Each row is a point. To make a cloud, some directions were put in groups of two or more. Within a group, all points are equally far from the middle, so they leave a hole (a ring in 2 directions, a hollow ball in 3). The other directions are filled evenly. Then the cloud was stretched, turned, moved and blurred a little. Count the holes, and give their numbers of directions, smallest first.

Cloud:
0.047 0.012 0.015

-0.018 0.036 -0.004

0.022 -0.007 0.036

0.016 0.039 0.053

0.020 0.011 0.007

0.057 0.002 -0.012

0.012 -0.021 -0.019

-0.010 0.035 -0.026

0.012 -0.007 0.021

-0.004 0.029 0.025

-0.021 0.054 0.048

0.009 0.032 -0.025

0.067 0.011 -0.004

-0.042 -0.009 0.040

0.039 0.020 0.033

-0.041 0.022 0.012

0.015 0.024 -0.001

-0.005 -0.023 0.016

0.002 0.030 0.043

-0.034 0.014 0.005
Holes: 0

Cloud, 28 rows:
-0.006 0.008 0.002 -0.037

-0.016 0.015 -0.003 0.056

-0.010 0.025 0.012 -0.034

-0.056 -0.031 -0.017 0.011

0.006 0.058 0.000 0.025

0.004 0.050 -0.009 0.009

-0.007 0.014 -0.021 0.065

-0.011 0.042 -0.024 0.035

0.027 -0.004 0.030 0.015

-0.020 -0.034 -0.017 0.022

-0.012 -0.048 -0.039 -0.013

-0.015 0.042 -0.015 0.006

-0.062 0.013 -0.037 -0.009

0.024 -0.016 -0.014 0.004

-0.015 0.000 -0.048 0.058

-0.015 0.011 0.009 -0.044

0.018 -0.009 0.028 0.040

-0.020 0.001 -0.033 0.053

-0.007 -0.008 -0.018 -0.038

0.023 -0.019 -0.006 0.034

0.002 0.010 -0.019 -0.027

0.044 0.028 0.015 0.010

-0.011 -0.015 0.025 -0.034

-0.058 0.009 -0.038 0.006

-0.019 0.035 -0.035 0.007

-0.039 0.044 0.019 0.008

-0.005 0.023 -0.023 -0.022

-0.048 0.029 0.012 0.016
Holes: 1 (2)

Cloud, 30 rows:
0.025 -0.031 0.040 0.005

-0.020 -0.023 0.010 0.002

0.031 -0.027 -0.005 0.015

0.006 -0.020 -0.042 0.045

0.028 0.014 0.026 0.045

-0.002 0.044 -0.023 0.036

0.044 -0.043 -0.007 -0.005

-0.012 -0.011 -0.047 -0.042

-0.013 -0.003 0.021 -0.013

0.025 -0.007 0.000 -0.024

0.036 -0.008 0.053 0.066

0.030 -0.030 -0.041 0.036

0.027 -0.036 -0.001 0.044

-0.014 -0.017 0.023 -0.024

0.002 -0.009 0.032 0.002

0.004 -0.015 0.013 -0.024

0.008 -0.013 -0.043 0.007

0.041 0.031 -0.013 -0.008

-0.012 0.030 -0.020 -0.027

0.032 -0.047 0.010 0.055

-0.030 0.018 0.004 0.053

-0.007 -0.017 -0.006 0.016

-0.011 -0.008 0.039 -0.007

0.052 -0.006 -0.023 -0.009

-0.021 -0.018 0.032 0.016

-0.049 -0.042 -0.010 0.022

0.020 -0.040 -0.010 0.020

0.005 0.016 -0.006 0.054

-0.021 0.000 0.009 0.022

0.059 -0.006 -0.027 0.049
Holes: 0

Cloud:
-0.007 -0.009 0.039 -0.022 0.058 -0.021

0.034 0.014 0.046 0.000 -0.008 0.019

-0.026 -0.027 0.002 -0.027 0.018 0.026

0.031 0.003 -0.006 -0.009 -0.040 0.007

0.016 0.021 -0.008 -0.011 -0.011 -0.032

-0.021 0.002 0.044 0.024 -0.011 -0.008

0.016 0.025 -0.013 -0.034 0.035 0.000

-0.005 0.030 0.035 -0.026 0.064 -0.027

-0.031 -0.031 -0.001 -0.006 -0.022 0.019

-0.026 0.012 0.013 -0.010 0.019 -0.043

0.013 0.016 0.030 0.009 -0.037 -0.018

0.037 0.013 0.014 -0.020 -0.016 0.026

0.040 0.005 0.038 0.010 0.010 -0.007

-0.023 0.001 0.034 -0.009 0.011 0.015

-0.009 0.031 0.017 -0.034 0.054 -0.002

-0.028 0.018 -0.007 -0.043 0.012 0.004

-0.007 -0.005 0.018 0.007 0.008 -0.039

0.024 -0.009 -0.007 0.003 0.000 0.008

-0.011 -0.059 0.009 -0.018 0.025 0.020

0.002 -0.007 0.036 -0.009 0.056 -0.012

-0.033 0.022 -0.034 -0.041 0.007 0.002

0.029 -0.034 0.035 -0.028 -0.007 -0.028

-0.022 0.077 0.008 0.004 -0.011 0.007

-0.003 -0.007 0.013 -0.065 0.016 0.027

0.047 0.011 0.039 -0.041 -0.016 -0.030

-0.022 0.033 0.000 0.028 -0.025 0.033

0.019 0.006 0.004 -0.040 0.053 0.002

-0.012 -0.010 0.013 0.001 0.062 0.044

-0.006 0.025 0.048 0.059 0.003 -0.038

-0.028 0.001 -0.037 -0.057 0.026 0.001

0.037 -0.011 -0.042 -0.030 0.036 0.045

-0.012 0.042 0.013 -0.024 0.001 -0.047

-0.002 0.020 0.022 -0.003 -0.007 0.025

0.020 0.017 0.018 0.039 0.030 0.018

0.023 0.018 0.008 -0.037 0.059 -0.007

0.005 0.012 0.001 -0.080 0.001 0.043

-0.033 -0.024 0.009 0.006 -0.006 0.010

0.020 -0.015 -0.015 -0.044 0.016 0.000

0.012 0.047 -0.020 0.015 0.041 0.045

-0.033 -0.007 0.027 -0.066 0.009 -0.010

0.025 0.043 0.034 -0.046 0.001 -0.011

0.025 -0.007 0.001 -0.038 0.039 -0.039

0.009 0.044 0.008 -0.023 0.015 0.044

0.018 0.048 -0.012 -0.050 0.015 0.048

0.006 0.008 0.011 -0.012 0.001 -0.050

-0.045 0.026 0.002 -0.039 0.012 0.018

-0.020 0.037 -0.010 0.047 0.021 0.032

0.041 -0.020 -0.012 -0.045 0.041 0.024
Holes: 0
